Each point is reached from the start by the listed moves, each made 0, 1 or 2 times, or once backwards (-1), plus a little noise. Say if it took an odd or an even number of moves. Then give how often each move was made.

Moves:
(1): [ 2.7 -1.0  3.5  0.9  1.2  1.4]
(2): [-2.1  1.7  0.9 -3.5 -3.9 -0.2]
(3): [-7.6 -0.4  1.1  2.3 -4.2 -2.2]
Start: [ 1.2  0.3  1.2 -0.9 -3.4 -2.9]
Points:
[ -3.5   3.8   3.1  -8.0 -11.1  -3.5] => even (0, 2, 0)
[ 5.8 -2.2  3.8  3.5  1.5 -1.4] => even (1, -1, 0)
[ 3.7 -1.3 -0.1  2.0  0.5 -2.9] => odd (0, -1, 0)
[-9.2  0.8 -1.1  0.3 -8.8 -6.8] => even (-1, 0, 1)

Moves:
(1): [ 1.1 -1.3  1.2 -2.9 -0.8  0.1  2.3  0.1  1.3]
(2): [-0.3  1.4 -1.6  2.2  1.4 -0.7  1.1  0.1  1.4]
(3): [ 0.5  1.4 -2.8 -0.8 -0.3  1.2 -0.6  0.4  0.8]
(4): [-2.2 -0.1  2.7  1.7  1.1  0.7  0.7  1.4  0.8]
(5): [-1.4  1.3 -0.1 -0.8  0.6  2.6 -0.2 -1.0  0.4]
(6): [ 0.7 -0.9 -2.4 -0.7 -1.7  2.7  0.4 -1.7  1.6]
(7): [ 1.3 -0.3 -0.2  0.6 -0.9  0.0 -2.2 -0.2  1.7]
(8): [-3.9  3.3 -0.3 -3.1 -0.7  0.0 -0.8  0.5 -1.9]
Start: [ 0.4  0.7  0.8  0.4  0.3  0.3  0.5  1.2 -0.2]
Points:
[-6.5 13.1 -4.9  0.9  2.1 -2.2 -6.8  1.1 -0.9] => even (-1, 2, 0, -1, 1, -1, 2, 2)
[-12.6   8.6   0.8   2.8   4.2   8.9   2.2   1.1   0.3] => odd (-1, 1, 0, 2, 2, 1, -1, 1)
[  0.7   2.0  -3.6 -13.0  -5.7   6.5   2.3   1.1   2.3] => odd (2, -1, 2, 0, 0, 1, 0, 1)
[ -4.3  12.1 -16.2  -5.6  -4.2   9.2  -5.9  -3.0   2.4] => odd (-1, 1, 2, -1, 1, 2, 1, 2)
[-8.4  9.8 -1.6  2.9  1.9 -2.5 -2.6  1.7 -1.6] => odd (-1, 2, -1, 0, 0, 0, 1, 2)

Moves:
(1): [ 2.2  1.9  0.0  1.6  0.7 -0.8  2.5  0.9  2.2 -1.0  0.2  2.5  2.3  0.8
  1.8  0.0]
(2): [ 1.1  0.6 -0.3 -1.1 -0.4  0.0  1.2  0.8  0.1  1.6  0.8 -1.4 -0.6  0.8
  1.9 -1.7]
(3): [-2.9 -1.9 -1.7  2.5 -0.7 -0.2 -1.4  0.7 -2.4  3.4 -1.8  1.3  0.8  0.0
 -0.6  2.4]
(4): [-1.1  0.5  1.3  1.4  3.5 -3.8 -0.9  2.9  2.1  2.5 -2.9  0.9  0.1 -0.9
 -0.7  0.3]
(5): [ 0.6 -1.5  0.9 -2.5 -0.4 -0.2  1.9  0.6 -2.9 -1.8 -0.7  0.3 -1.0  1.6
 -2.2 -0.6]
(6): [-1.1 -1.3  0.3 -1.3  0.2  0.3 -1.1  1.0 -2.2 -1.4  0.1 -0.1  2.1 -1.9
  1.0 -2.2]
(7): [-1.7 -0.6  0.7 -0.1  1.4 -0.3 -1.3  1.2 -0.8  1.8  1.7  0.6  2.4 -0.3
  0.4  0.9]
(8): [-0.2  0.7  0.3 -0.7 -0.4 -1.7  0.8 -1.3 -0.1 -0.3  0.0 -1.7  0.3  0.2
  1.0 -0.4]
(9): [-1.2  1.1 -1.5  1.5 -0.6 -0.9 -1.0  0.6  1.7 -0.4  0.1  0.0  0.7  1.8
 -1.3 -0.3]
(10): [ 1.2  2.6 -0.9 -0.6  2.1  1.2 -1.9 -0.5  0.9 -2.1 -3.2  1.7 -1.8  0.8
 -0.8 -0.4]
(11): [-2.7 -3.3 -0.1  0.4 -0.9 -1.2 -1.8  1.0  0.1 -2.7 -0.3 -0.2  0.7  0.6
  0.5  1.4]
(12): [-2.1  1.2 -0.9  1.6 -0.3 -1.3  2.4 -1.8  1.9 -2.0  1.2  0.0 -0.9 -1.3
  1.1  2.4]
(13): [-1.7 -2.3 -1.5  0.3  2.7  0.6 -1.3 -0.6  0.4 -0.3  0.2 -0.2  1.1  0.6
 -0.6 -0.4]
(14): [ 0.6  0.6  1.3  0.9  2.3 -0.2 -0.1  0.2 -1.1 -3.8  0.9 -0.3  0.7 -0.6
  1.8 -1.8]
Start: [ 1.8 -0.3  5.7 -1.2  0.0  0.3 -0.9 -0.6  0.6  1.7  1.7  0.1 -2.5  0.8
  0.3 -1.5]
Points:
[ -2.6   1.7  10.4   7.1  13.3 -17.5   3.9   5.5  11.3  -8.2   6.1   0.0
   9.4   0.8   9.4  -3.5] => odd (2, 0, -1, 2, 0, 0, 1, 2, 1, -1, 1, 1, 1, 2)
[ -4.7  -8.9  14.7  -8.7   4.7  -8.2  -2.6   1.5  -6.6 -11.1  -0.1  -4.5
  -2.7   0.4  -2.0  -1.4] => odd (-1, -1, -1, 1, 2, 0, 1, 2, -1, 0, 2, 0, 0, 1)
[  0.2  -6.3   8.3 -10.4  -1.7  -6.8   9.4   0.7  -4.0  -9.6   8.5  -6.2
   3.7   1.8   7.6 -10.4] => even (1, 2, -1, 0, 2, 2, 0, 2, 0, -1, 1, 1, 1, 0)
[  4.3   2.8   7.1 -10.3  17.8   1.4  -8.0   5.9  -3.4  -7.3  -2.7  -1.9
  -2.8   7.7  -4.1 -19.3] => odd (-1, 2, -1, 1, 2, 1, 1, 0, 2, 2, -1, -1, 2, 2)
[ 5.0  3.1  6.3  3.1  0.4 -7.0 16.6 -0.2 -4.9  2.2  4.8  0.2  1.0  5.5
  8.3 -2.2] => even (2, 2, 2, 0, 2, -1, 0, 2, 0, -1, -1, 1, 0, 2)
